Each row is a point. Before rounding, the points of a table are all equally far from one centre. They may lie mostly on one side of it. Where is the centre, to within rounding?
(in the rows, 128 means zero)

Points (9 x 2):
[[173 123]
 [172 129]
 [157 148]
 [109 147]
 [174 116]
 [108  83]
 [147  76]
 [174 117]
 [143 154]]
Centre: [134 115]

Points:
[[169  77 167 130]
 [130 119 143 156]
 [144  84 182 126]
 [134 111 166 155]
 [147  96 183 138]
 [139 116 182 138]
 [159 116 174 148]]
Centre: [148 105 146 122]

Points, 14 rows:
[[129 130  78 137 148 131  77 114]
 [135 117 110 139 186  93 120 109]
 [129 107  80 156 161 118  92  78]
 [121  86  90 123 160 118 115 117]
 [119  93  79 177 148 111 117  95]
 [144  98 117 136 169  98 121  83]
 [137  82 108 163 152 137  97 114]
 [123 110 102 159 176 116 126  69]
 [116 116  77 140 165 127 120  78]
 [ 96 106 108 151 192 130 120 110]
 [147  98 115 166 130 102  72 111]
 [121 107 126 200 137 114  88  77]
 [111 103 105 173 151 135  94  59]
 [104  84 109 151 182 125 119 114]]
Centre: [104 124 124 148 137 112 106 104]

Points:
[[114  88 131 134 129 117 101 181 155]
 [129  84 123 113 140 127  82 192 116]
 [129 109 106 100 129 172  69 164 136]
 [112  86 106 135 117 114 106 198 140]
 [148 116  87 109 123 135 108 212 114]
 [116 105 131 153 128 137 118 199 146]
 [126  81 131 117  99 143 101 190 137]
 [125  94 124 122 139 134 103 202 149]
 [139 114 147 128 131 111 100 195 135]
 [145  98 141 115  95 129 123 195 131]
 [136 102 121  97 118 143  71 188 120]
 [140 121 108  82 141 114  89 183 140]
 [138  97 123  97 131 137  95 201 136]
 [129  90 122  77 108 147  92 183 111]]
Centre: [122 122 110 119 123 137 120 153 115]

Points (18 x 12):
[[126  89 131 179 151 120  96 163 103  68 152 135]
 [139  79 130 146 151 128  65 135  94 109 167 146]
 [156 114 153 153 169 137 105 139  81  72 131 128]
 [133  76 123 126 128 125  83 143  98  47 132  96]
 [131 104 160 175 114 125  91 148 110  93 163  97]
 [134  77 108 144 130 153  78 150 119  63 146 139]
 [130 114  98 185 135 149 114 135  71  49 166 103]
 [141  68 112 163 128 131  89 158 110  70 150 129]
 [127 100 146 161 155 119 114 152  88  47 134 128]
 [122  93 113 166 130 173  92 156 128  85 129 150]
 [128 140 131 178 154 113 114 152 121  78 108 152]
 [124 113 150 148 157 153  78 130 136  97 121 151]
 [143  79 100 115 169 115 107 144 107  92 175 127]
 [135 112 143 165 157 143  93 168  96  67 143 118]
 [133  72 139 156 134 155 103 164 105  79 138 109]
 [160 116 143 174 150 152 109 130  94  71 132 145]
 [158 104 145 182 150 128 100 137 122  86 153 127]
 [107  84 132 158 161 155 115 151 114  79 148 154]]
Centre: [113 119 105 142 130 126 109 117  97 102 133 117]

Points:
[[105  89 171 115 134  72 133 129  98 149 145  47 140 135  83 154  99  86]
 [113 116 117 101 107  48 113 145 124 132 110  75 125 139 123 131 134 102]
 [194  79 126 118 160  79 139 114 115 100 146  76 129 114  92 110 147  87]
 [177 127 164 112 110  88 134 153 123 114 137  79  88 147 124 119 146  78]
 [136 116 164 110 130  72 128 119  99 134 105  59  77 129  94 144 135 102]
 [137  88 104 143 118  65 160 107 136 127 135  82  91 125 112 148 116 103]
 [138 112 126 119 130  67 115 131 126 143  91  77  98 134 115 155 129  85]
 [167  96 110 127 136  85 136 134 140 145 128  55 132 136 126 148 147  83]
 [158 111 159 150 155  74 190 130 126 145 126  58 129 130 104 137 114  77]
 [158  82 166 134 112  45 126 102 137 139 136  82 111 120  88 126 129  94]
 [150  83 120 112 133  96 117 116 115 141 125  82 108 124  86 181 159  99]
 [160  81 129 113 145  55 128 110 102 133 121  90 134 115 135 144 171  86]
 [185 111 141 122 139  71 159 114 128  95 120  91  97 126 140 144 119  93]
 [154 111 134 143 100  61 125  94 102 100 131  82 117 127 107 141 106  63]
 [165  89 148  87 129  72 164 126  91 135 156  90 131 120 145 147 154  77]
 [123 121 132 108 117  85 146 150 105 147 110  94 118 145 139 169 154 119]
 [143 107 134  91 106  71 119 162 112 110 105  66 116 121 114 111 133  78]
 [146  80 137 108 123  83 165 138 107 136 135  86  80  91 106 157 115  91]
 [160  95 146 107 111  76 150 106 113  95 166  87  91 135  98 139  89  82]
 [156 107 189 104 152 115 134 112 113 138 112  72 120 143  64 154 114  90]
 [ 99  73 144 128 109  96 119 153 102 126 137  62 115  93 100 171 153 115]
 [140 121 162  99  96  62 123 113 120 120 106  67 137 127  89 156 167  72]
 [179 119 144  80 123  91 138  82 110 121 131  65 101 124 102 127 149  99]
 [127 106 155  95 169  45 137 120 129 162 120 115  94 118 129 153 154  90]
 [ 97 118 115  68 175  55 119 166 121 124 132  93 153 118 115 150 130 115]]
Centre: [112 128 152 120 147 105 137 120 132 111 153 102 135 106 107 127 138  91]
